Each row is a point. The points of each table are mixes of a few directions, plus a little noise. How many directions does each table use, and how many do they share? Where both have some left over, give the other angles between the two spaces (their principal angles), to ten degrees, smallest first.
(in the rows, 128 means zero)

First, 7 rows:
[[132 117 120]
 [105 136 147]
 [163 120 101]
 [119  87 114]
 [172 202 136]
 [105  98 129]
 [101 137 150]]
Second (5 x 3):
[[104 186 120]
 [141 145 151]
 [163  78 152]
 [120 104 109]
 [112 127 107]]
Directions: first 2, second 2, shared 1; angles 80

First, 8 rows:
[[138 152 116 115]
 [110  94 136 134]
 [133 145 112 106]
 [145 162 117 117]
 [ 80  35 153 149]
 [122 116 131 130]
 [158 162 150 167]
 [140 158 109 105]]
Second, 6 rows:
[[143 149 108 131]
 [105  97 163 122]
 [128  99  84 163]
 [113  86 119 150]
 [152 193 143  94]
 [128 143 151 109]]
Directions: first 2, second 2, shared 1; angles 90

First (7 x 6):
[[159 127  67  77  94 146]
 [128 126 162 136 122 122]
 [126 134 109 131 141 133]
 [ 89 107  54 143 150 118]
 [123 142 134 111 147 133]
 [148 136 150 155 125 133]
 [123 123 221 144 117 112]]
Second, 9 rows:
[[124 100 166 148  94 108]
 [117 149 131  65 150 137]
 [123 109 159 134 104 114]
 [142 114 111 192 116 125]
 [119 155 120  64 158 142]
 [122 107 163 134 101 112]
 [119 152 123  70 154 140]
 [146 122  94 194 126 132]
 [140 143  85 151 149 143]]
Directions: first 4, second 2, shared 2

First (10 x 8):
[[145 141 127 141  99 147 154 110]
 [133 150 128 136 125  98 141 108]
 [141 133 110 152 104 148 133  73]
 [133 119 145 121 107 153 161 130]
 [117 152 113 103 165  69  90 141]
 [101  74 164 157 151 115 146 121]
 [119 143 128  89 161 106  94 209]
 [142 107 132 174  92 187 157 103]
 [134 128 118 153 123 146 119 125]
 [115 133 115  54 153 111  88 157]]
Second (8 x 8):
[[136 133 150 207 121 102 170 110]
 [118 122 140 114 142 111 130 147]
 [117 108 125 160 150 125 103 128]
 [150 147  91 152 105 175 102 115]
 [109  90 141  73 123 132 145  75]
 [124 107 149  72 107 154 162 126]
 [131 142  94 105 138 146  74 153]
 [140 177 133 143 136  80 138 169]]
Directions: first 5, second 5, shared 5

First (8 x 9):
[[106 116 154 146 160 146 128 144 165]
 [142 127 132 105 145 168 148 102 158]
 [135 132 148 135 113 113 136  78  79]
 [118 121 158 138 150 162 129 103 137]
 [128 135 113  89  95 133 158 111  82]
 [ 91 111 141 151 156 109 130 197 177]
 [174 147  74 128  93  49 107 150 119]
 [128 136 103 133 110 142  89 139 105]]
Second (8 x 9):
[[150 130 135 127 128 113 135 149  93]
 [146 124 133 130 169 143 132 125 210]
 [156 129 136 126 132  75 158 136 127]
 [ 54 131 107 127  65 166  89 105  42]
 [151 128 135 128 138 101 145 136 139]
 [167 127 139 128 155 109 146 145 153]
 [ 83 128 115 127  93 128 119 101 110]
 [116 126 125 131 143 189  99 128 148]]
Directions: first 5, second 3, shared 2; angles 80

First:
[[109 143  89 111 134 142 115 104 133 134 137]
 [ 85 164  34  88 144 163  93  71 139 142 149]
 [153 107 182 151 119 109 147 160 121 121 116]
 [120 135 112 121 130 134 122 119 129 130 132]
 [149 110 176 148 120 111 145 156 123 121 118]
 [102 151  70 104 137 150 107  94 136 137 140]
 [158 102 194 156 117 104 152 168 120 118 113]
 [166  96 209 162 114  98 157 176 118 115 109]
 [108 145  85 109 135 144 113 103 133 135 138]]
Second:
[[162 148 153 145 122 174  83 133 110 120  69]
 [120 100 159 117 142  78 179 140 154  94 141]
 [170 121 132 154 116 152  74 116 119 143 106]
 [ 82 145  99 114 136 127 130 123 111 140 109]
 [ 88 154  65 102 137 154 119 101 122 152 138]
 [155  92 151 128 137 105 153 126 155 112 148]
 [172 129 197 124 124 124 175 161 168  63 162]
 [120 101 128 110 144  94 170 122 157 113 160]
 [ 96 139  96 132 115 132 131 135  97 176 145]
 [132 145 113 161  97 115  48 117 110 136 121]
 [108 134 114 119 137 153 147 133 105 159 107]]
Directions: first 1, second 6, shared 1

First, 9 rows:
[[174 107 101 140 150 172  79 194 144 164 114  72]
 [141 134 125 123 129 139 128 147 136 141 125 114]
 [161  97 141 179 144 114 145 154 119 119 123 171]
 [131 128 108 114 130 151  89 146 135 147 128  81]
 [110 139 147 118 126 114 176  82 132  99 121 172]
 [ 67 132 137 130  96  71 113  77  87 106 167 151]
 [152  99 125 138 166 161 142 115 153 105  91 146]
 [ 89 143 119 111  99 105  89 117 104 139 160  98]
 [129 172 148  99 112 124 191 121 143 132 125 146]]
Second (10 x 12):
[[119 115 126 121 138 118 136 132 149 128 129 126]
 [112 127 104 157  41 157 167 113  89  90 142 113]
 [132 100 111 110  64 162 140 106 103 105 158 136]
 [ 93 106 129 111 177 138 121 152  92 143 139 103]
 [142 121 120 122  81 150 130 110 114 114 143 138]
 [112 115 136 112 192 101 123 148 161 147 120 124]
 [166 223 150 202 125 109 109 127 119 137  77 132]
 [161 134 126 124  76 150 119 102 116 116 136 149]
 [124 128 137 123 178  95 125 141 174 145 112 131]
 [117 109 140  98 206 103 111 148 162 154 123 129]]
Directions: first 4, second 4, shared 0; angles 60, 70, 70, 90

First:
[[117 159 132 111 141 106 109 154 158 100 132 109  94 153]
 [139 102 120  95 110  76 117 123 119 155  95  84  76 154]
 [133 113 126 133 121 134 135 116 115 141 124 133 139 119]
 [137 128 176 151 120 167 153 127 165  89 169 132 114 105]
 [130 127 131 107 123  97 118 136 140 126 117  98  86 149]
 [137 120 160 155 120 170 154 118 143 108 159 144 139  99]
 [ 98 162  49 106 162  91  83 145  80 166  83 149 183 160]
 [132 114 130 166 126 182 154 104 104 138 145 174 194  86]]
Second, 8 rows:
[[130 151 130 112 119 142 117 139 128 137 122 157 153 127]
 [109 165 121 122 130 135 109 149 132 154 103 158 167 114]
 [136  88 123 142 108 145 132  95 127 142 137 122 147 124]
 [129  21 139 150  87 146 157  88 130 151 132  73 114 118]
 [137 170 124 163 186  76 139 122 126  89 142 112  77 121]
 [166 103 120 135 118 140 131  78 119 107 169 137 137 147]
 [ 95 135 110 115 162  93 119 170 127  99 120  86  85 162]
 [122 190 159  86 111 147 118 184 132 146  98 180 144 111]]
Directions: first 3, second 5, shared 1; angles 30, 60

First:
[[124 116  94  93 107  84 115 136 115 115 152 105 138 111]
 [127 128 126 127 127 126 128 128 127 127 129 127 129 127]
 [128 130 134 134 132 135 130 126 130 130 124 132 126 131]
 [129 133 141 141 135 144 133 125 132 133 120 136 125 134]
 [125 121 106 107 116 102 120 133 121 121 142 115 134 117]
 [127 128 126 126 127 125 128 129 127 127 129 126 129 127]
 [121 110  78  77  98  64 109 139 110 111 162  94 144 104]
 [139 155 208 209 176 229 159 110 156 155  75 180 104 168]
 [138 156 209 208 175 229 158 111 156 155  75 180 103 167]
 [123 114  87  87 104  77 113 137 114 114 155 101 140 108]
 [124 119 100 100 111  92 117 134 118 118 147 110 137 115]]
Second:
[[186 163 121 125 112 142 195 120 150  67 111  98 132  99]
 [101 109 116 113 126 105  94 134 112 145 143 128 131 132]
 [128 107 111 117 116  84 104 135 133 172 166 159 123 132]
 [132 144 163 162 148 178 145 119 137 129 100 141 119 142]
 [ 86 130 133 121 142 156 109 128  95  89  97  81 139 130]
 [ 68 108 120 110 137 122  75 135  88 123 125  99 138 136]
 [178 158 123 127 116 143 187 120 149  79 113 105 131 103]
 [ 76  86  95  91 117  65  59 143  96 164 169 127 136 133]
 [180 146 154 165 131 150 173 119 172 155 127 178 111 135]
 [144 130 143 149 133 136 137 125 147 157 131 162 117 138]]
Directions: first 1, second 3, shared 1
